Each row of a before or after table is a point. One or more steps were done to the points. Then noise was added and the rows were shuffled. The steps act on how far a point lies along the listed directions, d1 being the first. Write out the steps. A step turns or swaps two directions, mirrors them in a line or flattens them onto one, adds a multiple of one to another, or multiplies one. Angles are multiples of 10 degrees, from the lower direction toward the higher: turns from -170 to 170, lines from 10 to 170 but not 90. Use the fewest steps. Two steps may share a direction if one is a turn and the other turns, adds or multiplies; they go together, in the order done. Otherwise the lowest direction goes first.
In the rows, zero is written as 128.

Directions:
(1): [114 111  62]
(2): [162 185 106]
(3): [187  91 124]
Before, 12 rows:
[[125  86 196]
 [142 134  89]
 [ 49  87  51]
 [123  60  96]
 [115  36 163]
 [103 105 103]
 [ 92  60 153]
 [119 161  73]
 [ 95  91  87]
 [110 102 200]
 [126 166 200]
 [127  77 149]]
After, 12 rows:
[[103  91 145]
 [ 58  67 153]
 [ 71 111 146]
 [ 77  97 143]
 [ 95 119 138]
 [ 42 126 142]
 [162 128 123]
 [118 147 125]
 [ 88 112 141]
 [ 42  91 155]
 [149 160 116]
 [ 94  95 143]]
Steps: multiply d1 by 0; add 0.7 times d2 to d3

Directions:
(1): [ 88  99 127 140 199 173]
(2): [155  73  53 115 119 133]
(3): [185 121 142 133 189  77]
(4): [ 72  95 124 159 120  62]
Before, 9 rows:
[[142 134  73 126  48 188]
 [175 128 140 106 147 121]
 [129 169 185 102  95 159]
 [107 109 146 172 138  15]
 [ 62 117 137 144 171 120]
 [129 170 174 130 165 150]
 [133 181 184 126 124 150]
 [ 93 141 176 164  48  54]
 [150  70 113 101 193 187]]
After (9 x 6):
[[188 189 137  94 107 210]
 [147 174 160 116  29 166]
 [107 155 182 144 173 107]
 [ 86 159 152 115 163 186]
 [ 98  85  63 171  64  84]
 [107 158 186 146 134  89]
 [ 96 128 176 141 105  73]
 [168 118 138 118 153  95]
 [121  62 129 124 206 133]]
Steps: add -0.3 times d1 to d2; mirror d3 and d4 in the line at 160 degrees

Directions:
(1): [120  66  88 120  74 116 192 167  89  97 160]
(2): [133 183 111 198  39 138 137 134 154 141 105]
Before:
[[126 161 147 108 188 114  70  80 152 151 105]
 [129 175  95 139  89 138 136 130 149 124  93]
 [114  72 124 104 142 110 156 134  95 125 152]
 [123 162 155  91 236 119  51  93 151 164 105]
 [158 184 104 196  60 154 136 147 148 160 120]
 [123 120 139 128 130 124  99 135 103 140 138]
 [135 147 110 176  16 140 135 135 143 148 126]
 [131 123 127 127 167 135 116 102 135 141 115]
 [ 93 128  82 220   7 130 196 166 150  96 133]
 [123 151 162 100 213 133  59  85 155 140 124]
 [118  97 142  84 181 137 121 103 103 133 141]]
After:
[[155 139 156  94 229 147  81 114 134 159 135]
 [114  63  90  83 123  96 164 138  92 103 153]
 [118 111 101 146  64 139 168 133 104 127 140]
 [136 146 172  97 185 140  53  84 152 166 120]
 [109  44  70  89 108  96 185 173  75 101 167]
 [123 120 132 137 111 126 109 144 102 137 139]
 [111  52  88  98 105 115 173 155  94  88 175]
 [123 151 123 177  74 124 141 126 136 153 118]
 [126 145 122  84 179 132 109 114 140 124 102]
 [127  92 102 132 127 128 153 124 115 123 131]
 [102 196 184 160 221 145  49  78 202 147  90]]
Steps: turn d1 and d2 by 130 degrees

Directions:
(1): [ 57  87 105 157 190 151  72 105 122 129 103 126 158  57]
(2): [136 122 105  54  93 208 126 137 148 159 166 102  89  64]
(3): [142 131 185  93 153 120 104 166 111  51 122 199  80  86]
(4): [ 75 161  87  81 101  41 116 155 180 104 158 123 159 103]
Before:
[[140 185 186 137 131  11 130 151 150  26 126 189 123 174]
 [103 105 137 215 139 116 135  96 100 150  91 134 163 155]
 [170 169 128 156 125  45 154 111 108 121 121 114 171 198]
 [163 160 119 108  97  40 126 164 148 134 132 138 134 187]
 [158 168 157 135 130  68 131 152 117  75 119 186 121 181]
 [103 129 101 117 126  52  85 143 145  68 132 162 125 123]
 [150  78 136 173 168 249 127  77  84 214  79  88 129 116]
 [131 124 145 183 133 142 119 118  90 143 103 144 151 171]
 [103  97 159 187 168 128 128  97 108 151  98 134 153 145]
 [142 136 125 184 124  88 148 110 136 145 128 128 174 186]
 [ 77  72  87 138 157 214  89  90 146 187 130  75 131  40]
 [115 147 108 164 136 157 135 136 127 161 122 103 151 120]
 [162  75 160 147 148 208 159  88 114 169 125 120 116 111]]
After:
[[ 96 119 124 158 123 110 145 102 140 177 128 100 162 152]
 [ 90 123 108 157 123 127 101 124 117 151 118 127 169 133]
 [139 168 189 108 134  69 115 155 149  29 135 191  99 125]
 [162 111 166 121 167 126  81 157 100 101 100 185  96 114]
 [133 108 146 176 162 151 116 108 118 132 117 146 147 125]
 [ 73 111  56 156 132 144 123  81 150 231 106  45 202 117]
 [126 145 120 170 138 166 141 135 119 160 119 107 140 130]
 [ 81  94  92 139 139 123 141  89 165 176 141  88 184  94]
 [152 119  96 152  85 162 166  90 153 218 150  50 135 174]
 [181 136 137 110  95  96 125 148 125  82 141 164  81 172]
 [103 112 117 184 115 126 140 102 121 168 111 113 158 143]
 [148 124 153 148 184 128  99 109  79  97  98 148 138 104]
 [118 154 135 114 144  88 101 154 132  71 127 182 124 115]]
Steps: turn d3 and d4 by 120 degrees; turn d1 and d3 by -130 degrees; multiply d2 by 0.4

Directions:
(1): [ 87 161 107  92  80 157 201 114 182 104 151 129 181 194 174  99 113 185
 108  94 114  52 107 112]
(2): [ 71 140 174 171 150 105 143 143 109 157 203  95  80 165  97 117  35 105
  48 122 111 126 166 113]
(3): [185  90  50 101 152 126 164 163  80  67 110  87  86 150 105 142  92 156
 136 103  38 143 125  79]
(4): [190 113 166  84  60  90 116  89  92 154 144 175 119 179  89 190 121 148
  94 159 165 118  81  58]
(5): [214 120 102 160 127 157 125  95 150 123 193 200  83  81 180 126  71 179
 132 105 154 117 184 152]
(6): [141 165 100  83 157 157 167 128  81 192 120 141 102 136 153  72 102 154
 104 225 119 160  66 190]
Before (9 x 24):
[[176 111  90 125  88 132 204  97 185  80 201 151 142 175 156 136  45 197
   89  47  63  45 157  85]
 [107 136 125 146 132 122 182 142 129  75 165  94 113 145 141 120  76 109
   96  82 108  94 179 122]
 [242 146 161  68  68 155 177  79 159 146 183 216 138 195 171 138 108 232
  102 134 189  80  87  89]
 [122  98 138 170 140 115 121 153 156 121 158 111 123 118 112 154 107 111
  129 105 120 120 182  79]
 [195 167  65  62  75 219 192  99 233  77 100 190 163 109 207  85 197 216
  185  91 159  52  76 156]
 [169  84 110 168 157 119 129 160 111  62 123 112  85 134  97 155  94 135
  142  60  75 141 172  89]
 [173 158  87  96 132 156 140 121 116 158 153 162 113  95 161  89 121 135
  149 150 141 154 126 193]
 [109 104 152  89  91 104 119 125  89 124  90  99 168 191  70 178 186  95
  112 140  87 120  58  78]
 [117 107 186 181 149 126 107 128 159 108 166 123 104 119 126 131 120  98
  117  99 126 130 168 124]]
After (9 x 24):
[[174 163  86  67  45 200 205  94 241  69 135 185 164 147 189 107 168 219
  151  63 152  22  82 116]
 [ 52 139 101 109 159 148 157 166 104 113  80  55 160 160 113 102 167  91
  124 139  39 130  85 157]
 [200  89  90 169 123 153  94  94 226  73  96 182 184  27 176 144 210 130
  227  56 134 107 177 174]
 [153 118 153 139 118 109  97 119 128 100 108 150 145  68 139 158 182  78
  167 119 187 133 158 149]
 [161 153 109  98 108 144 154 105 123 154 194 167 112 133 151 108  87 145
  115 129 141 131 130 149]
 [160  89 188 159 135 107  90 121 141 101 152 137  99 112 104 169 136 102
  130 104 132 140 148  96]
 [244 107  47 112 169 191 180 158 171  39 113 137 126 102 191  89 138 214
  197  58  81 117 166 133]
 [ 85 123 185 211 154 124  82 136 182 123 141 145 140  92 131 121 136  98
  150  70 157 125 194 165]
 [135  96 152 169 137 104  89 143 160 130 140 126 131 100 119 164 138  99
  152 116 148 131 181  90]]
Steps: mirror d1 and d2 in the line at 140 degrees; turn d3 and d4 by -130 degrees; add -0.5 times d5 to d6

Directions:
(1): [161 138 124 114  58 169 101  71 155  80 197  84 153 132 131  80 145 122
 232 150 151 189 132 100 104 131 170  33 165 130 127 178 157 115 183 185
 107 160 116  93 146  53 107 151 156 119 118 185]
(2): [141 133 134 114 212 172 117  96 129 126  84 153 185  78 207 104 184 140
 118 105 136 203 105  94 179 173  80 146 125 146 194 186  94 143 176 191
 151  94 172 159 167 137 221 160  88 143 122 131]
(3): [ 81 141 173 132 136  68  45 129 105 157 112 124 111  77 131 178 209 172
 144  49 158 158 124 157 148 156 159 166 198  77 160 140 161 142 164  93
  98 156 117 116 159 136  78 125 229 173 194 126]
(4): [155 176 165 130 121 182  72 120  88 104 137  53  89 154 138 124 108 115
 130 144  30 204  75 146 141 130 121 110 170  77 192 138 143 130  80  48
 137 118 119 180 116 223 105 140  97  58 111 158]
(5): [147 124 223  78 135 159  98 157 202 150 157  62  80 242 108 114 140 138
 125 138 194 131 126 130 128 143 141 183 118 191 162 128 165 200 131 141
 168 108 152 143 117 132 162  81 179 170  60 102]
Before:
[[ 89 101 109 139 166  76 150 147 133 145  86 200 128 103 126 153 156 157
   84  89 154  89 132 131 126 124 107 200 128 149 112  93 112 107 127 139
  109 131 134 131 139 118 141 115 155 175 140  87]
 [123 106 141 109 167 142 123 121 172 146 115 134 154 160 165 100 155 120
  112 116 175 137 110 116 164 167 101 163 107 171 154 140 106 158 180 187
  135  96 174 130 136 111 213 136 138 158  91 100]
 [150 115 117 109  92 139 104  75 144 104 160 138 161 102 173 117 148 142
  190 121 143 164 149 115 121 132 134  76 146 116 106 160 133 105 182 182
   95 171 135 103 172  72 129 158 136 124 139 159]
 [111 147 108 148 127 149 136 110  85 103 124 142 159  72 145 125 125 121
  152 138  73 188  99 122 155 131  99  89 161  96 150 144 104  84 115 129
  149 125 112 132 132 152 119 150  88 108 150 156]
 [109 144  81 150 126 134  94  85  60 132  95 135 181  44 165 131 168 116
  127 111  82 181 134 122 164 137 133  86 162  62 155 145 110 117 153 123
  115 137 108 118 151 128 123 158 131 120 177 147]
 [112 105 137 137  79  92 116 126 155 124 180 130 132 126  92 154 152 138
  186 135 189 105 155 131  96 110 181 105 141 127  85 135 165 132 172 157
  114 172 111  92 140  58  82 111 199 178 153 135]
 [104 135  95 120 147 107 122  87 123 133 112 186 212  47 185 131 206 141
  144  95 156 168 145  95 145 155 121  99 157 118 140 154 100  97 211 200
  107 136 139 101 185  60 149 169 126 133 172 152]
 [126 131 105 135 150 149 166 136 116 130 102 157 144 107 163 117 116 121
   91 140 122 125 120 125 115 122 110 147 105 133 131 142 106 127 118 140
  150 128 135 146 119 151 176 122  71 107 135 117]
 [ 78  98 166 116 132  73 126 152 159 153 144 131 131 134 102 141 153 152
  141  95 208 107 153 145 134 120 145 145 123 151 101 105 154 145 151 177
  106 141 124 109 139  87 117 103 193 189 138 110]
 [176 143 115 127 103 186 142 114 106 111 147 112 117 165 128 110  93 135
  137 170  75 151 110 116 123 125 132  87 129 109 141 129 134 105 103 108
  143 122 109 139 123 154 121 125  59  74  88 137]
 [107 116 162 124  72  83 107 116 173 144 174 122 121 163  81 125 161 134
  170 117 184 116 150 131  81 121 179 106 149 134 101 121 147 136 159 156
  115 154 108  89 122  81  74 110 197 191 143 131]
 [ 94 110 157 114 114  89  99 137 170 163 130 134 107 142 106 160 178 149
  142  90 201 127 147 152 133 140 180 149 149 133 120 133 155 155 173 135
  121 174 124 106 146  98 113 101 210 177 155 105]]
After:
[[150 128 107  94 120 168 148  78 176 112 156 147 209 124 175  81 170 117
  168 152 173 173 149  70 127 148 121  69 125 174 136 162 108 116 210 243
  134 124 152 102 168  30 183 157 100 123 105 160]
 [142  99  82 125  97 148 192 121 176 121 146 153 138 166 106 106  91  98
  136 173 150  99 150 118 110 107 147  83  83 170  77 127 112 120 141 175
  138 154 130 111 119  81 153 122  90 117 105 121]
 [145 114 110 127  38 129 157  87 181 103 204 124 153 169  85  78 113 101
  201 172 159 118 156 100  59  99 172  33 120 153  74 131 126 106 157 196
  116 151 103  79 113  47  90 132 131 148 114 159]
 [107 107 114 130 169 119 122 111 139 145  99 158 168 110 174 116 163 123
  111 101 156 138 109 121 167 168  98 152 120 138 148 139  95 133 184 174
  116 106 165 123 144 116 194 152 133 146 126 107]
 [183 121 125  91  51 181  99  47 178  76 209  99 169 137 171  75 146 131
  248 150 164 195 152  93 104 134 156  22 153 137 106 188 153 108 208 225
   96 182 134  87 176  26 132 163 144 117 109 189]
 [153 138 106 118 115 193 122  92 117 120 130  95 169 138 154  85 130  95
  129 166 106 171 136 100 148 129 129  80 120 127 153 147 115 148 141 159
  153 115 123 127 131 116 168 137 104 115  99 141]
 [146 152 156 127 101 148  74 109  97 130 144  99 104 134 127 140 158 169
  160 114 106 184 107 134 137 149 161 109 188  75 170 146 166 120 137  89
  120 146 100 126 148 148  82 123 142 110 130 141]
 [152 102  99 132  43 144 159  99 178  84 218 120 157 150  95 104 109 109
  223 191 175 112 161  99  72  92 179  38 114 154  61 150 153 114 173 200
  121 171 113  83 130  20 104 125 142 142 113 163]
 [121 147 150 125 122 163 116 118 118 108 143 107 140 118 137 117 139 127
  164 139 106 198 100 123 153 138 111 105 166 123 168 151 124 114 124 138
  163 121 120 133 131 145 129 131 118 130 123 152]
 [ 94  89  98 140 193  84 194 171 136 157  65 216 121 128 123 152 118 142
   33 113 134  51 132 131 129 110  77 230  84 173 102  65  86 111  87 130
  132 105 144 151 117 148 173 102 104 160 113  59]
 [ 96 134 143 134 174 111 123 154 108 159  82 157 122  96 162 153 157 148
   77  96 142 126 120 147 131 139 117 199 133 113 150 137 122 146 124 109
  143 133 136 152 129 175 159 110 126 139 162  96]
 [104  90 109 126 125 105 189 141 157 126 148 150 155 138 104 112  96 120
  135 145 172  89 155 125 121  98 122 102  80 169  72  96 123 117 127 198
  116 131 126 112 123  79 141 119 115 148 112 116]]
Steps: multiply d1 by 2; multiply d3 by -1; multiply d5 by 0

Directions:
(1): [160 130 113 127 163 148 134  65 171  73 122 138 135 113 162 141 109 149
 175  97  77 100 120 130 107 131  91 186  91 126 157 205 182 108 155 104
  77  86 149  77 124  59 203 116 105 138 106 127 116 106  90 129 100 159
 103 108 171  98 137   7 111 189 120  83]
(2): [ 83 118 161  98 154 176 129 175 138 116 152 121 112 131  59 103 235 110
 167 112 102 154 172 138 102  81 163 115 121 116 124  99 110 138  93  87
 126  88 162 128 155 119 140 121 104  50 143 201  98 144 120 145 134 106
  46 159 195  60 123 162  95 131 128  40]
(3): [156 116 163 159 111 148 105  86 112 138  86 101  78 212  98 106 103 118
  72 159 148 119 144 129 116 116  30 141 199 197 155 111 167 158 147 118
 100 132 159 119 151  52 106 164 104 102  98 139 217  98  66 132 128 133
 122 109 189 120  97 202 120 124 165 127]
(4): [ 82 120 100 184 121 138 162 130 140 205 113 202 119  92 131  69 107  88
 127 123  33 115 198  80 157 128 136 145 191 141 147 173  95 164 152  96
 124 110 127 143 109 155 140  95 127  81  97 130 115 192  76 145  87  98
 110  95 127 191 135 154 170 203  95 167]
(5): [ 82 174  99 100 154 159 159  74  77  53 149 136  93 156 132 151 143 147
  75 149 135 131 152 128 118  39 119 136 174 129 115 129  65 121 130 116
  88 174 142 186  95 113 123 119 110  98 120  83  54  29 122 208 135  74
 130 151  79 139 129  88 160 154 160 146]
Before:
[[181 111 151 154 111 139  96  66 120 114 103  89  89 217 121 129  94 142
   98 160 144 114 109 132 103 124  33 146 169 196 148 131 178 146 165 127
   93 114 159 104 152  46 117 171 117 120  99 124 213  82  83 134 124 139
  137 110 193 112  98 174 110 129 175 127]
 [125 137 142 130 118 138 131 127 123 146 106 139 105 168 112 133 122 118
  108 140 132 135 134 131 130 110 109 135 165 158 140 115 146 121 124 126
  119 124 146 123 156 105 120 138 120 118 114 123 139  96 109 147 120 126
  128 125 147 125 119 148 128 126 139 136]
 [141 143 116 134 115 105 137  95 116 126 125 122 132 136 141 139  77 130
  109 145 155 127 113 127 132 144 116 124 147 131 147 126 139 115 135 147
  139 164 121 135 115 123 130 134 135 170 126  79 148 111 121 126 134 137
  151 102  96 158 133 116 123 136 137 164]
 [162 123 122 130 110  99 112 119 137 119 130 120 151 144 139 141  85 122
  108 126 171 123 107 137 150 154 119 117 116 132 121 122 139 116 136 148
  152 148 132 117 128 128 111 149 139 169 137 102 149 114 163 102 143 153
  162 117 112 128 129 127 123  95 146 162]
 [ 73 182 119  64 178 174 137  81  68  36 181 113  97 173 108 158 188 149
   72 143 151 135 164 145 104  22 148 134 154 130 119 100  57 109 122 128
  100 173 148 190 101 100 120 122 114  70 132 101  54   7 138 218 130  63
  104 150  97  98 132  89 155 119 150 109]
 [102 110 164 106 160 148 125 164 128 119 156  97 131 149  68 119 206 126
  150 114 147 158 148 145 106 101 139 108 110 123 120  90 141 138 108 122
  129 107 152 112 147 118 141 133 119 102 133 182 123 128 133 127 152 126
   62 149 169  69 128 162  87 120 131  53]
 [121 155 109 128 131 120 140 104  96  99 125 141 115 135 151 133  84 140
   80 143 142 119 124 111 127 115 101 130 154 150 136 151  99 125 150 146
  107 171 117 156 104 116 118 127 109 126 110  67  93  71 140 173 126  88
  175 135  73 175 121  86 140 140 145 161]
 [144 128 136 115 125 113 118 111 124 108 113 122 142 145 140 140 131 151
  116 110 139 125  87 145 127 140 101 131 119 124 141 124 142 123 129 125
  118 118 135 115 132  85 140 142 128 152 121 104 125 122 135 122 153 146
  138 121 131 121 113 101 116 142 152 114]
 [146 117 113 123 133 120 130 132 134 119 123 115 134 136 129 116 128 137
  140 123 122 112 102 130 120 145 113 138 125 123 139 154 133 136 145 148
  110 117 124 108 129 128 145 137 124 144 133 117 113 112 128 130 123 132
  142 123 136 129 142  92 132 125 126 117]]
After (9 x 64):
[[105 132 123 128 125 139 134 129 117 120 141 142 115 157  95 109 141 100
   91 136 135 136 171 122 143  92 127 114 166 140 121 107  90 136 123 113
  136 145 159 149 127 128 103 139 119  93 131 126 113 103 136 151 139 109
  116 131 127 122 125 165 134 128 157 141]
 [140  91 149 155 125  91 120 187 146 201 134 115 170 105 118 111 123 114
  157 115 139 140 122 124 146 185 149 101  98 117 124 109 161 142 127 158
  168 111 107  94 134 171 128 131 152 168 132 150 170 202 146  72 138 160
  126 113 128 139 140 177 108 112  95 126]
 [ 97 154 118 111 136 140 155 104 106 100 146 130 114 140 106 132 139 123
  110 143 136 139 148 129 119  89 140 123 165 122 140 116 101 119 119 118
  127 161 142 157 115 122 137 122 118 117 132 101 100  90 116 165 138 105
  107 124 110 132 131 122 120 153 143 129]
 [104 136 129 113 133 129 143 159 140 145 128 157 137 117 120 138 151 119
  156 120 112 143 127 132 135 115 175 130 118 117 124 125 127 103 113 125
  134 112 131 119 149 146 140 115 129 125 134 131  84 122 143 144 118 124
  116 136 126 118 136 111 126 134 115 120]
 [112 128 142 108 118 115 124 142 103 123 126 125 135 144 120 131 163 140
  107 119 147 144 104 144 132 123 129 104 133 118 126  93 107 133 112 126
  135 133 131 143 135 117 112 139 133 129 132 111 106 125 155 136 163 125
  132 138 115 125 111 145 123 127 155 118]
 [106 158 103 108 146 125 149 118 101  87 145 146 125 113 152 136 114 142
  104 127 131 124 130 115 125 105 136 128 128 127 129 151  86 115 141 144
  109 159 115 156 101 130 131 115 111 118 124  74  59  73 157 177 129  82
  164 148  68 161 128  60 139 145 133 139]
 [ 85 126 132  79 149 145 131 184 127  99 188 118 140 110  94 141 234 136
  187 121 111 161 131 137 106  87 217  92  78  88  92  99  80 119  98 116
  146  97 136 146 140 173 124 118 137  83 162 164  54 134 179 154 141  92
   84 179 138  76 135 137 100 113 130  74]
 [125 151  80 115 128  76 133 134 115 150 166 155 186  65 196 163  79 144
  123 118 134 112 104 115 165 171 210 122  82  93 114 141  86  96 147 187
  173 167  67 156  80 207 121 102 183 187 146  60  86 135 197 124 110 121
  191 100  20 186 163  64 181 101  80 204]
 [138 121 123 115 133 126 126 146 112 113 126  98 122 153 112 116 143 137
  120 135 146 123 103 137 116 130 111 120 139 128 131 126 120 138 134 153
  111 130 129 129 133 132 126 145 124 135 139 120 116  98 137 139 137 121
  141 136 134 124 139 128 128 105 139 120]]
Steps: turn d1 and d4 by -90 degrees; turn d2 and d5 by -70 degrees; turn d2 and d3 by -130 degrees
